Rows are points. The points of each table are mixes of a few directions, plus a little noise. Count the directions of each table, and those that both share. Where both have some left over, give the other angles between the two spaces (their principal angles), to ten degrees, smallest first.

First:
[[-17  15 -19]
 [ 19 -18  22]
 [-47  44 -54]
 [ 45 -41  52]]
Second, 6 rows:
[[ 35 -32  40]
 [  4  -4   5]
 [ 34 -31  39]
 [  7  -6   8]
 [-69  63 -80]
 [ -9  10 -12]]
Directions: first 1, second 1, shared 1

First (7 x 4):
[[  25   -5  -27    6]
 [  11   14   60  -36]
 [ -10   -5  -21   15]
 [  45   -6  -29    1]
 [   1   -1   -5    2]
 [-115   17   79   -4]
 [  45  -11  -58   16]]
Second, 5 rows:
[[ 92  29 -27  21]
 [-55 -42  41 -58]
 [-62  -9   9   2]
 [  6  10  -8  14]
 [ 18  15 -13  22]]
Directions: first 2, second 2, shared 1; angles 50

First:
[[ -1   4  -3 -33  58  15   6 -18]
 [  5 -54  37  36 -69  -8   2   3]
 [ -3  31 -22 -38  70  13   2 -12]
 [  4 -44  30  48 -88 -16  -1  13]
 [  2 -12   8  56 -98 -25  -8  29]
 [ -4  50 -34 -26  53   4  -4   2]
 [ -7 101 -69 -10  34 -12 -14  28]
 [  5 -91  63 -13   7  23  17 -39]
 [ -1  14 -10 -19  35   6   1  -6]]
Second, 8 rows:
[[ 28 -58  30 -11  33 -13  16 -28]
 [-11  81 -38  11 -15  18 -30  36]
 [  4 -68  35  -6  -1 -12  23 -29]
 [ 45  13  10  13  27  17 -24  11]
 [-68 -53  16  -9 -67 -18  38 -22]
 [ 31 -34  23   1  20   0   2 -11]
 [-56   9  -6   9 -71   7   2  11]
 [ 28 113 -69 -11  75  -1 -30  31]]
Directions: first 2, second 3, shared 1; angles 40

First, 9 rows:
[[ 44  -3 -13  14 -33  43 -35 -15  -5]
 [ 47   3  11  13 -21  28 -27 -20  10]
 [ 20   5  20   5   0   1  -5 -11  14]
 [-44   3  14 -14  34 -44  35  15   5]
 [ 31  -1  -6  10 -22  28 -23 -11  -2]
 [-63   2   8 -19  41 -53  45  23   0]
 [ 23  -3 -10   8 -20  25 -20  -7  -5]
 [-25  -2  -6  -7  11 -15  15  11  -5]
 [-33  -4 -16  -9   9 -13  15  16 -12]]
Second:
[[ -10   -5   22  -36   -1   21   -1  -12  -12]
 [  12    5  -24   40    1  -24    1   14   13]
 [   6    3  -13   23    1  -13    1    7    8]
 [ -36  -17   72 -121   -4   71   -4  -40  -41]
 [  11    5  -24   41    1  -24    2   13   14]
 [  -6   -3   13  -22    0   12   -1   -7   -7]
 [   7    3  -12   22    0  -13    1    7    7]
 [   0    0    0    0    0    0    0    0    0]
 [   7    3  -15   24    1  -15    1    8    8]
 [   8    5  -17   29    1  -17    1    9    9]]
Directions: first 2, second 1, shared 0; angles 90
